Each row is a point. Each copy is the shape, with its points in the same order, turned, moved and blurred by noise. Say if it was mirrored as well.
In the rows, zero is written as 128.

Shape (8 x 3):
[[115 163 107]
 [155 129 150]
 [153 117  90]
 [ 91 105  89]
 [133 131 120]
 [136 155 172]
 [120 144 138]
 [175 156  97]]
Copy 1 (8 x 3):
[[100 100 136]
 [138 149 161]
 [161 107 121]
 [116 120  75]
 [129 126 137]
 [100 148 180]
 [104 130 144]
 [159  86 160]]
Copy 1 is: mirrored
Copy 2 (8 x 3):
[[137 161 116]
 [135 130 173]
 [ 92 158 153]
 [ 92 119  96]
 [122 134 143]
 [173 125 163]
 [147 129 135]
 [115 187 167]]
Copy 2 is: mirrored
Copy 3, 8 rows:
[[145 141  77]
 [126 150 141]
 [ 88 147  90]
 [110  91  80]
 [122 136 111]
 [164 155 141]
 [147 134 113]
 [107 183  94]]
Copy 3 is: mirrored
Copy 4:
[[128 163 163]
 [134 150 105]
 [182 133 140]
 [148 100 184]
 [139 136 141]
 [ 97 161 102]
 [119 140 140]
 [180 173 132]]
Copy 4 is: mirrored

Shape, 7 rows:
[[149 125  97 138]
 [158 170 140 133]
 [143 102 120 174]
 [135 155 159  85]
 [147 150 152  76]
 [100 123 113 122]
 [ 94  96 100 120]]
Copy 1, 7 rows:
[[134 116  83 120]
 [145 140 128 158]
 [129  70  98 127]
 [145 161 157 111]
 [159 165 149 106]
 [ 98 125 115  95]
 [ 96 110 100  70]]
Copy 1 is: only turned
Copy 2, 7 rows:
[[105 119 138 138]
 [141 150 171 138]
 [129  93 115 165]
 [162 143 161  93]
 [153 136 181  83]
 [130 141 104 103]
 [117 120  87  93]]
Copy 2 is: mirrored
Copy 3 (7 x 4):
[[106 113 123  96]
 [ 77 153 153 122]
 [103  83 126 129]
 [122 176 175 122]
 [121 171 179 104]
 [145 139 113 126]
 [163 120 107 117]]
Copy 3 is: mirrored
Copy 4, 7 rows:
[[139 124 101 125]
 [161 171 130 105]
 [175  89 108 125]
 [113 168 156  83]
 [108 174 145  78]
 [113 117 141 141]
 [ 98  90 125 136]]
Copy 4 is: only turned

Shape:
[[112 132 103 147 137 126]
 [ 74 115 101 156 116  98]
 [149  97 109 127 122 106]
 [145 147 184  51 127 183]
 [120 131 163 156 136  91]
 [122 119  97 147 141  86]
 [120 140 126 144 137 181]
 [142 149  93 139 122  95]
 [122 132 106 111 103 161]
 [127 113 104  81 147 111]]
Copy 1 (10 x 6):
[[123 139 115 150 137 135]
 [ 92 116 109 178 152 116]
 [156 104 119 129 144 107]
 [125 152 197  59  70 108]
 [119 121 168 140 177 134]
 [136 130 108 153 171 115]
 [126 145 141 137  92 163]
 [128 133  97 114 166 130]
 [115 125 114 112  90 129]
 [144 150 122 122 129  73]]
Copy 1 is: mirrored
Copy 2, 10 rows:
[[145 136 106 152 132 123]
 [134 133 109 176  90  91]
 [121 127  94 104 126 108]
 [100 114 205  82 145 186]
 [129 152 146 134 145  78]
 [154 145  94 135 126  89]
 [120 122 134 162 168 158]
 [143 167  97 126 127 116]
 [113 127 121 134 114 166]
 [159 104 115  94 107 132]]
Copy 2 is: mirrored
Copy 3 (10 x 6):
[[105 135 102 109 120 130]
 [ 58 129  88 105  98 145]
 [129  92  98 105 106 154]
 [177 145 216  73 111 144]
 [ 92 107 137 148 115 126]
 [101  98  81 114 110 122]
 [125 162 132 100 155 156]
 [130 132  84 127  95 118]
 [132 153 120  82 107 166]
 [130 102 114  63  99 114]]
Copy 3 is: only turned

Shape (12 x 8):
[[112 123 119 180 127 111 149  94]
 [179 115 140 118 117 128 135  90]
 [ 88 151 106 162  82 135 145 148]
 [ 75 134 131 104 112 142  99 150]
 [ 69  94 119 137 147 106 132 131]
 [130 128 121 125 127 126 143 188]
 [120 118 111 139 186 129 108 118]
 [115  88  71 117 169 119 128 136]
 [116 152 149 164 127 166 167 129]
 [144 182 152 175 110 124 146 127]
 [ 77 131 123  59 122 131 157 123]
 [112 117 149 159 126 123 117 112]]
Copy 1:
[[146 162 143 110  93 123  99  76]
 [164  82 123 102 103 118 111 118]
 [117 201 111 111  79 137 129 132]
 [ 86 156 145 102 122 124 122 169]
 [114 177 165  91 155 147 105 113]
 [156 157 125 131 139 150 116 167]
 [112 129 156 147 142 135  69 107]
 [119 144 143 120 156 190  77 114]
 [154 160 149 153  78 121 150 122]
 [167 154 110 134  80  80 120 120]
 [ 87 133 119  97 156 152 176 130]
 [141 154 166  99 106 113  94 117]]
Copy 1 is: mirrored
Copy 2:
[[114 114 109 162  78 149 125 102]
 [126 119 136 157 135  80 157 106]
 [164 153 132 135  65 160 106 139]
 [121 171 133  80 108 119  88 145]
 [ 77 121  99 104  77 142 108 135]
 [135 115 151 100 115 148 147 172]
 [100 100  86 122 147 140 105 140]
 [107  90  69 104 119 117 134 170]
 [129 157 139 163 116 175 134 122]
 [167 132 164 156 126 166 118  96]
 [108 187 104  77 104 120 166 136]
 [101 119 137 143 103 125 100 116]]
Copy 2 is: mirrored

Shape:
[[127 110 110 156 133 127 153 156 143]
 [110 139 119 118 119 125 165 146 102]
 [105 138 112 149 135  97 146 113 140]
 [171 147 175  96 128 143 159 130 143]
 [118 144 120 174 129  95  83 121 121]
 [106  30 165 153 139 140 162 145 115]
 [154 137 180 139 139 126 147 154 144]
 [150 133 136 128 147 101 140 138 113]
 [129 148 130 168 147 146 127 124 124]
 [107 136 109  34  99 116  99 148 138]
 [159 137 112 175  77 108 163 132 125]
 [135  69 116 162 143 121 109 122 136]]
Copy 1, 12 rows:
[[ 96  98 133 128  88 140 141 133 106]
 [135 132 150 115 106 152 142 158 104]
 [ 92 140 152 125  93 109 151 152 122]
 [123 109 129  97 178 170 146 150 154]
 [100 117 157  99  95  76 101 115 130]
 [163  34 136 169  91 130 168 159 109]
 [101  75 145 100 144 149 131 162 140]
 [114 106 125  99 122 122 117 160 110]
 [ 93 107 165 116 133 114 124 120 106]
 [168 181 123 128  84 176  82 125 168]
 [ 93 103 135  56  87 129 170 127  99]
 [124  72 107 142  93  93 129 116 122]]
Copy 1 is: mirrored
Copy 2:
[[168 135 153 148 150 133 125 140 155]
 [148 127 125 130 103 115 142 149 142]
 [140 137 144 161 141 112 126 141 102]
 [177 147 139 109 105 150 179  82 115]
 [125 104 149 146 147 157 104 153  75]
 [179  60 197 139 157  99 156 117 175]
 [191 135 172 118 123 158 160 120 111]
 [176 118 130 128 116 135 123 119 111]
 [152 120 130 132 161 155 154 141 105]
 [ 88 164 149  78  82 115  96  89 139]
 [156 130 140 195 106 177 141 144 143]
 [149  87 165 154 175 133 107 109 139]]
Copy 2 is: only turned
Copy 3 (12 x 9):
[[106 134 137 120  95  94 127  99 148]
 [100 131 118 121 106 135 158 122 108]
 [112 141  98 130 136  83 155 119 146]
 [130 158 179 107 166 152 146 104 128]
 [118 150  91 167 138  96 102 145 154]
 [ 87  38 173 130 113 103 124  94 152]
 [ 96 153 173 134 156 125 127  96 136]
 [119 145 149 137 136 109 138 132 113]
 [127 143 117 159 132 117 121  88 141]
 [119 142 103  42 132 153 116 177 115]
 [111 162 143 154  94 119 171 129 182]
 [136  99 136 135 117  78  98 124 166]]
Copy 3 is: mirrored
Copy 4, 12 rows:
[[149 112 144 146 123  99 127 147 109]
 [104  94 140 113 144  98 132 145 120]
 [136 123 128 121 131  77 107 126 155]
 [142  91 156  93 117 166 164 130 157]
 [121 164 138 132 110  96  95  85 131]
 [147  85  71 146  59 103 161 160  97]
 [147 123 164 106  90 144 142 150 142]
 [137 117 150  93 121 109 142 118 118]
 [132 156 138 141 136 114 146 128 141]
 [ 97  59 120  89 159 163  74  89 112]
 [117 101 199 158 107  81 137 115 141]
 [170 122 103 156  95  96 129  99 101]]
Copy 4 is: mirrored

Shape (17 x 11):
[[123 115 122 148 126 138 139 147 134 162 128]
 [104 140  97 163  95 136 148 128 130 128 144]
 [152 118 123 130 135 132 155 139 190 148 101]
 [164  90 151 121 101 122 124 119  92 152 128]
 [121 122  69 152  94 141  73 129 104 130 145]
 [ 98 178 105 113 103 134 116 140 138 125 141]
 [104  97 132 124 129  90 152 125 110  96 117]
 [128 149 151 154 101 121 154 112  80 170  98]
 [182 161 144 141 161 120 116  98  94 194 117]
 [131 130 189 145 150 136 138 131  83 125 168]
 [171 137 105 125 160 160 168 146 143 157 178]
 [136  92 155 104 182 115  95 103 115 153 165]
 [140 124 160 106 130 101 112 137 134 174  73]
 [134  91 129 149 140 113  85  97  80 108 176]
 [121 135 137 160 122  99 114 121 168 129 111]
 [111 140 109 106  88 117 109 122 144 166 133]
 [125 135 118 134 120 206 182  91  88 129 141]]
Copy 1 (17 x 11):
[[121 127 138 137 134 142 116 174 143 147 109]
 [ 99 114 134 154 146 170 130 126 145 160 125]
 [113 147 164 168 130 116 132 166 155  89 103]
 [126 133 132 116  95  98 156 162 108 171 113]
 [117 113 154 112 109 181 100 107  95 167 117]
 [120 140 117 144 126 183 116 122 134 124 163]
 [132 111 102 135 166  99 151 120 115 134 116]
 [110 151 128 156 146 122 149 181 108 195 154]
 [176 159 165 180  96 118 133 194 100 187 141]
 [177 100 120 124 125 110 150 163 158 181 160]
 [172 130 152 163 102 175 165 172 176 130  92]
 [208 138 121 127  95  90 110 140 133 155 105]
 [129 164 133 143 122  90 111 189  96 117 140]
 [174  88 131 115 105 113 125 102 111 193 113]
 [110 110 148 173 130 106  99 139 130 125 139]
 [103 160 114 148 102 152 103 135 116 133 127]
 [136 167 157 125 154 164 183 130 178 196 127]]
Copy 1 is: only turned
Copy 2:
[[149 104 150 143 127 134 124 145  94 131 121]
 [157 155 127 159 129 154 113 147  93 109 119]
 [121 100 176 139 173 145 139 148 101 158 138]
 [158 113 129 112 113 109 141 129 144 156  90]
 [205 153 128 134 143 112  70 167 123 125 113]
 [128 147 139 128 142 146  88 151 109  69 130]
 [161 112  96 162 152 101 174 130 112 109 134]
 [141 130 148 134  98 127 139  77 103 114  84]
 [135 117 165  66 102 118 111  62  87 159 121]
 [153  94 109 113  57 119 146 120 123 111 161]
 [145 116 150  88 117 169 142 178  69 148 150]
 [155  69  94  73 118 110 118 121 123 150 154]
 [107  87 163 123 148  90 119  97 116 129 102]
 [200 126  75 118 100  97 112 124 135 150 148]
 [119 130 144 168 151 113 107 114 104 139 152]
 [113 124 127 122 157 137  86 137 114 114  89]
 [199 128 145 103 106 208 163 125 125  91 118]]
Copy 2 is: only turned
Copy 3:
[[126 116 142 137 118 147 130 149 140 127 117]
 [102 134 127 127 133 144 151  97 123 137 118]
 [155 108 154 129 112 126 137 138 188 125 163]
 [171 162 149 141 111 117 105 161 106 146 110]
 [124 157 105  95 148 183  98 112  98 135 121]
 [104 137 109  86 142 125 160 128 116 106 145]
 [135 120  99 126 122  75 109 125 136 155  95]
 [108 159 186 142 125 104 122 143 113 113  86]
 [146 136 208 141 169 113  89 169 103  93 138]
 [138 113 125 180 121  92 123 155  63 102 114]
 [177  77 160 142 154 147 166 142 114 126 145]
 [154  97 122 139 141 104  78 193  84 147 154]
 [138 152 154 118 118  94  96 193 166 106 134]
 [146 133  96 149 151 123  69 131  63 158 127]
 [106 140 124 145 132 112 108 126 164 119 161]
 [113 161 131  96 137 138 143 161 130 142 148]
 [135  93 185 111  93 128 150  96  62 133 105]]
Copy 3 is: only turned

Shape, 16 rows:
[[ 82 150  94 137 121 131 100 145  86 112 111 103]
 [119 150 157 115 140 160 165 123 118 131 100 113]
 [123 109 121 131 136 127  95 160 119 176 149 122]
 [ 93 117  74  99 113 100 130 177 109 148 127 101]
 [ 90 110 161 108 134 109  95 105 181 152 132 153]
 [188 115 160 120 119 131 146  96 172 125  97  99]
 [150 117 123 130 126 144 158  81 167 129 116  96]
 [105 132 103  93 143  86 100 161  94 124 127 136]
 [116 103 145 121 114  79 103 134 122 146 134 107]
 [106 113 107 111 135 146 118 156 100 120  75 105]
 [163 128  98 134 102  79 131  90 163 161 149 152]
 [124 133  96 107 158 142 101 148 123 132 127  96]
 [144 135 150  78  90 191 145  90 119 110 102 101]
 [109 194 125 102 121 168 127 132 133 121  89  72]
 [147 117 159 111 122 139 161  91 154  92 136  96]
 [175 118 124 147  98 123 142 131 191 124 143 137]]
Copy 1 (16 x 12):
[[110 205 159 136 123 113 115 119 145 113 117 170]
 [127 146 178 129  99 143 138  68 114 130 162 135]
 [122 150 126 158 123 142 111 156 151 161 145 123]
 [ 66 180 154 132 120 116 129 167 128 108 150 133]
 [ 94 119  74 112  83 167 118 103 132 150 124 124]
 [149  60 164 103 105 157 113  93 145 102 141 114]
 [131  76 157 133 110 144 151  86 138  94 119 131]
 [ 99 197 124 118 107  94 104 138 136 121 140 112]
 [102 140 121 118 138 144  87 137 122 134 126 115]
 [ 93 174 193 122  97 126 110 108 160 130 128 137]
 [136  82  98 131 100 112 124 156 106 108 124 138]
 [115 170 147 161 104 133 121 115 172 110 137 117]
 [163 139 201 110  79 185 147  88 120  96 118 121]
 [134 174 179 144  91 167 119  80 142  72 154 168]
 [148 103 145  94 127 152 155  69 137  99 131 103]
 [152  73 120  97 116 135 146 139 156 113 155 148]]
Copy 1 is: only turned
Copy 2:
[[143 123  96 118 153 138 145  68 153 140 138  68]
 [142 156 106 133 109 147 143 131 154 157 135 141]
 [106 126 124 140 121 138 142 115 139  71 162  79]
 [113 149  91 159 161 140 183  91 133  98 120  60]
 [108 160 173  65 127 125 161 136 122  82 147 126]
 [ 91 111 156 125 127 161 139 170 122 148  99 162]
 [108 111 160 132 112 160 173 124 141 144 105 159]
 [124 164 101 125 140 141 142  98  96 114 143  55]
 [112 139 145 116 136 146 139 138 125  90 107  63]
 [114 148  88 134 157 148 115  79 145 125 119 112]
 [ 65 106 170 119  97 111 198 140  96 124 123  89]
 [120 130 118 137 139 177 150  85 129 111 162  99]
 [131 115  67 105 103 171 161 146 150 154 106 164]
 [135 132  91 120 158 179 165 125 175 177 161 125]
 [154 118 142 122 109 169 165 147 118 140  98 156]
 [105  80 157 146 137 113 179 159 102 115 130 142]]
Copy 2 is: only turned
